Rows are points. Each copy is the shape, with its points in the same order, turned, moved and blurred by noise. Some copies are also mirrored. Which?
In the rows, 128 means zero.

Shape (6 x 2):
[[139  73]
 [152 143]
 [209 170]
 [ 71 121]
 [166 159]
 [114 151]]
Copy 1:
[[164  90]
 [112 140]
 [ 39 137]
 [190 168]
 [ 84 147]
 [133 173]]
Copy 1 is: mirrored
Copy 2:
[[179 129]
 [114  92]
 [108  25]
 [110 177]
 [106  74]
 [ 96 124]]
Copy 2 is: mirrored

Shape, 8 rows:
[[ 98  30 101]
 [141  99 164]
 [ 98 114  71]
 [ 92 150 127]
 [154 133  87]
 [189 154 117]
 [ 62 137 176]
 [123  94 199]]
Copy 1 (8 x 3):
[[120 199 211]
 [125  96 169]
 [117 184 126]
 [ 93 133 113]
 [163 149 107]
 [178  95 105]
 [ 52 103 142]
 [100  78 189]]
Copy 1 is: mirrored
Copy 2, 8 rows:
[[101  29  97]
 [168  95 108]
 [ 82  76 163]
 [125 142 150]
 [139  86 189]
 [198 105 189]
 [105 168  97]
 [181 121  70]]
Copy 2 is: mirrored

Shape, 10 rows:
[[192 102 161 158]
 [141 124 123 100]
 [108 151  99 192]
 [134  98 128 186]
 [ 88 214 162 178]
 [155 100 133  66]
 [128 154 116 106]
 [184 182  57  77]
 [ 87 147 170 125]
 [126  96  69 193]]
Copy 1 (10 x 4):
[[ 86 161 178 202]
 [121 120 151 134]
 [143 189  82 169]
 [103 159 106 203]
 [103 238  94  99]
 [109  86 175 132]
 [135 143 137 116]
 [209 136 188 114]
 [ 75 158 107 106]
 [154 146  83 213]]
Copy 1 is: only turned
Copy 2 (10 x 4):
[[151  88 170 156]
 [138  96 109 101]
 [153 197 102 170]
 [125 147 159 171]
 [216 226 140 107]
 [119  71 108  92]
 [166 147  95  93]
 [191  80  43 131]
 [151 170 150  83]
 [105 159  98 199]]
Copy 2 is: only turned

Shape:
[[189 117 120  78 110 139]
 [131  65 233 155 190 134]
 [172 114 123 139 144 121]
 [ 70 125 163 128 120  97]
 [ 57 139  64 101 117 136]
 [ 99  96  36 102 140  91]
 [ 29 129 132  62  92 137]
 [170 104 136  81  98 121]
 [135  60 138  82  90 186]
 [ 62 122  89 120 104  92]
 [148  89 168 129  52 110]
 [ 66 116  83 125  77 154]]
Copy 1:
[[144 171 112  46  98 128]
 [105 169  94 139 214 224]
 [153 180 113 116 112 146]
 [ 70 122  95 160 135 123]
 [146  90  63 134 103  52]
 [158 149  23 137  71  91]
 [ 75  68  64 104 131  61]
 [115 166 101  64  96 146]
 [133  98  77  44 125 160]
 [109 110  66 157  77  93]
 [ 87 127 131  91  76 181]
 [146  64  81 124  88  89]]
Copy 1 is: mirrored
Copy 2:
[[132  71 123 121  74 152]
 [ 23  53 200  71 155  96]
 [129  93 141 115 118 105]
 [ 60 168 156 107 153 141]
 [130 169  84 127 172 187]
 [122 146  39 124 145 120]
 [ 67 168 112 110 160 235]
 [103  94 129 119  66 152]
 [ 74  63 127 163 113 195]
 [ 94 189 100 132 151 150]
 [ 64 130 162 161  75 128]
 [102 152 108 167 157 182]]
Copy 2 is: only turned

Shape, 12 rows:
[[ 77  89  80  74  95  84  54 150]
 [150 102 223 113  85  63 103  84]
 [ 59 139 135 135 124 104  95 173]
 [178 163 138 144  95 103  85 119]
 [116 177  78 137 194 145 130 127]
 [169 100 112 107 100 124 173  74]
 [ 96 151 166 182 193 157  91 100]
 [151  53 104 110 113 178  98  83]
 [ 90  73  97 135  87 189 144 104]
 [120  96 195 187  98  68 115 114]
 [160 156 137 151 192 114 176 188]
 [106 182 120 137 183 188 153 173]]
Copy 1, 12 rows:
[[ 76 131 114 104 125  83  26 119]
 [ 64 162 240 177 134  78 108 187]
 [ 78 102 106 145  76 116  94 155]
 [106  88 209 116 118  83 144 132]
 [102 100  96 132 119 143 191  83]
 [156 186 174 147 161  69 157 115]
 [ 90  78 147 211 120 176 155 122]
 [174 150 165 152 184 126  84  98]
 [195 158 127 178 116 112  93 105]
 [ 89 110 192 214 122  63 117 197]
 [108 106 102 124 132 123 224 187]
 [131 109  92 131  85 177 194 128]]
Copy 1 is: mirrored
Copy 2, 12 rows:
[[ 95 167 188 122  83 206  93 143]
 [116 175 236  64 146  56 116 103]
 [124 180 171 150 146 156 163 167]
 [149 155 176 153 105  82 128  74]
 [187 138  92 136 149 170 181  97]
 [106  91 126  63 124  93 127  80]
 [170 159 183 133 200 151 218  72]
 [ 88  70 185  98 151 162 113  52]
 [ 43  85 142 118 163 160 162  90]
 [113 153 237 104 131  67 188 130]
 [218  99 119 136 161  96 175 161]
 [171 126  86 171 203 152 175 124]]
Copy 2 is: mirrored
Copy 3:
[[128 118 218 118  70  73  94 129]
 [220 111 119 220 126  78 140 137]
 [109 143 194 158 109 109 162  82]
 [196 165 114 124 121 135 129 118]
 [ 94 161 133  68 194 111 158  86]
 [138  82  60 127 151  91  93 136]
 [133 162 168 157 235 133 144  72]
 [132  79 141 135 167 126  49 166]
 [ 67  90 128 153 145 131  61 124]
 [197  96 130 209 127 132 145  74]
 [114 117 101  99 165 131 238  98]
 [ 56 168 132 108 191 140 190 116]]
Copy 3 is: mirrored

Shape, 13 rows:
[[155 136 105 125 111  76 198 133 171]
 [112  61  72  63 185 120 111 108 155]
 [ 78 171  80 132 117 105 136  88 168]
 [152 157 120  91 155 178  86 197 103]
 [142  85 107 149 152 135  94 144 146]
 [173 101  83 158 175 100 165 107  63]
 [172 161  53 167 163 174 154  97  90]
 [180  93 146 148 105 124 156 142 149]
 [ 99  72  82  67 140 130 187 138  89]
 [185 129 187 121 120 100  91 150 161]
 [148 185 129 155  66 182 112 123 156]
 [209 159  92 125  93  99 132 148  93]
 [100  96 133  70  74  90 139 216 178]]
Copy 1:
[[156 145  81 158  99  95  96  29 156]
 [ 95 151  41 127 172  17 148  97  95]
 [ 58 136  87 113 137 104  81  49 150]
 [136  94  97 126 115 100 152 181 156]
 [105 184  68 142 143 107 167 120 138]
 [137 131 102 207 143 118 147  84  64]
 [ 98  76 129 191 179 141 140  89 127]
 [176 174 108 140 117 118 141  67 158]
 [162 102  65  99 162  69 152  64  70]
 [170 204 108 133  85  81 109 144 172]
 [137 145 139  99 158 139 107 106 224]
 [187 122  96 175 126 147  78 114 141]
 [172 160   7  54  68  90 116  85 152]]
Copy 1 is: mirrored
Copy 2:
[[127 118 103 161 132 123 196 134 188]
 [ 68  73  90  90 223  79 145 136 133]
 [155 118 118  84 124  98 205 106 115]
 [126 119 123 111 147 128  30  97 132]
 [ 79 104  76 144 160 135 110 121  96]
 [128  79 148 216 205  88 156 139 110]
 [211  73 110 174 184 106 134  87 102]
 [106 118 116 174 153 184 151 150 132]
 [133 111 125 122 208  69 122 203 154]
 [ 58 108 151 131 131 203 112 107 154]
 [177 110 122  98  96 196 122  97 112]
 [149  65 163 179 118 139 110 118 157]
 [ 67 145  89  91  83 134 115 201 195]]
Copy 2 is: only turned
Copy 3:
[[ 79 188 146 137 117  85 171 109 123]
 [141 110 169 103 126  59  67 116 197]
 [ 92 168 182 111 111 119  88 120  77]
 [160 109  81  46 185 137 143 107 138]
 [157 108 113 145 130 118 119  97 149]
 [166 126 131 155 162  21 155 140  91]
 [163 106 162 101 159  62 162  80  40]
 [112 130 127 173 148 116 187 117 145]
 [163 145 187  85 137  63 152 175 176]
 [ 78 128  73 151 183 151 132 111 146]
 [ 94 112 146 110 149 191 164 103  64]
 [ 86 112  81 108 151  80 182 146  83]
 [ 88 183 110  91  95 158 151 158 209]]
Copy 3 is: mirrored

Shape:
[[210 175 188 191 173 139 156  91 173 125  87]
 [152 126  77  95 128 116 119  58 148 143 159]
 [139 146 217 140 111 131 166 119 168 175 115]
 [ 85 142 151 154 219 105 130 104 175 144  88]
 [128 162 114  85  92 120 168  99 140 125 205]
 [172 101 114 137 191 161 153  70 171 122  57]
 [115 107 122 133 140 103 134 128 148 130 127]
 [181 178 122 160 134 177 116  94  96 137 114]
 [131 125  82  98 113 167 133 142 122 116  96]
 [133 107 144  86 128 188 161 154  83  78 120]
 [104 187 153 127 128  85 121 162 101 178 166]
 [180 105 197  91  95  50 170 132 120 124 119]
 [137 137 249 177 100 120 181 166 133 124 111]
 [145 136 163 133 178 167 100  97 161 135 111]
 [113 176 129  52  85 147 137 153 129 103  85]
 [ 96 140 143 133 115  78 126  67  92 114  94]
 [152 127 200 168 143  49 110 110 204 124  95]]
Copy 1:
[[102  83 209 226 150  61 198  86 103 138 146]
 [150  60 102 144 128  65  97 155 146 166 151]
 [ 52 143 177 178 115  69 170 158 111 135 143]
 [ 76 111 161 126 217  88 150 111 113 155 189]
 [135 104 134 150  79  56  61 166 131 106 169]
 [158  72 130 166 182  74 218 134  90 158 172]
 [103 107 112 134 150 112 134 144 123 113 154]
 [171 110 170 156 106  74 160  81 136 158 117]
 [172 148  88 131 118  99 154 124 128 124 157]
 [201 178 148 128 114 121 150 157  83  95 142]
 [ 70 158 143 125 117  83  62  97 138 113 110]
 [ 91 133 128 205 150  86 119 199 102  74  75]
 [ 55 174 208 191 118 107 183 153 119  61 118]
 [126 121 168 157 150 108 160 122  97 185 165]
 [165 221 103 175 122  75 124 144 144 124 169]
 [128 128 155 127 189  76 125 156 188 123 107]
 [ 43  91 159 221 200 123 147 140 149 127 148]]
Copy 1 is: only turned
Copy 2:
[[ 79  59 127 131  52 135  58 121  86  77 159]
 [139 101 130 108 123 128 203 156  81 128 116]
 [152 132 154  87  95 177  68 100 116 100 154]
 [ 67 114 138  94  80 136 109 110 142 187 176]
 [207  76 147 130 155 120 166 114  98 135 109]
 [ 69 104 133 113  42 129 115 187 115 134 109]
 [103 133 118 114 138 136 131 115 122 144 104]
 [128  94  82 120  96 100 108 161 102  63 168]
 [132 122  81 110 147 106 112 198 131 130  93]
 [175 156  88 174 123 102  72 176 135 141 103]
 [169 116  76  95 168 158 128  68 135 129 184]
 [146 118 131 172 130 231 107  99 112 103  94]
 [143 138 139 139 117 170  25  57 136  89 147]
 [106 134 128 116  84 124 103 163  84 135 177]
 [166  93 114 126 188 164  87 201 150 139 126]
 [106 115 134 151 137 142 164 131 184  92 150]
 [ 36 106 162 125 123 201  98  88  93 118 156]]
Copy 2 is: only turned
Copy 3:
[[159 175 183 126 112 171 210 183  77 135 174]
 [128 109 107 146 139 164 104 142 177  96 188]
 [142 137 173  85 110 122 195 126 100  63 131]
 [121 141 227 179 112 121 144 204 144  82 131]
 [126  85  69 114  75 115 126 133 148  81 182]
 [ 84 155 196 134 167 163 174 188 152 143 191]
 [134 108 150 139 137 100 140 161 160 111 131]
 [118 130 139 152  97 195 157 120 111 168 152]
 [ 74  80 125 140 125 137 170 135 182 150 136]
 [ 36 124 103 132 111  84 173 124 137 160 133]
 [168  77 137 180  67 102 151  98 122  77 107]
 [170 167 107 123 145  54 206  97 150  95 158]
 [156 158 160  76  88  68 217 126  79 117  93]
 [ 94 151 161 153 139 170 159 175 111  99 126]
 [ 73 100 104 136  77 129 221 118 195 104 118]
 [143 176 158 149  83 114 128 114 199 121 130]
 [209 184 165 135 147 115 190 195 141  76 113]]
Copy 3 is: mirrored
Copy 4, 17 rows:
[[142 187 130 150 203  95 189 146 164  64 166]
 [180 135 190  94 134 150  62 136 117  64 100]
 [147 148 129 124 185  99 164 147 110 146  91]
 [101 185 164  69 101  66 169 139 106  79 131]
 [135  90 187  90 169 142  62 155 161 116  71]
 [202 169 160  74 137 124 172 179 119  35 180]
 [129 116 147  82 120 142 125 144 110 108 135]
 [163 155 130 161 116 153 132 164 184  74 113]
 [165 118 129  57 102 173 114 164 169 126 142]
 [183  61 142  72 106 153 171 164 194 130 131]
 [ 89 141 173 137 110 141 120 111 148 175  76]
 [149  98 162  84 209 178 169  75 125 138 105]
 [108  90  97 136 204 120 216 140 135 158 111]
 [180 143 146 125 109  78 133 143 141  93 141]
 [171 130  98  34 130 146 116 127 215 146  95]
 [108 125 126  74 108 158 144  85 133  57  63]
 [110 153 128 107 183  95 158  80  75 101 159]]
Copy 4 is: only turned
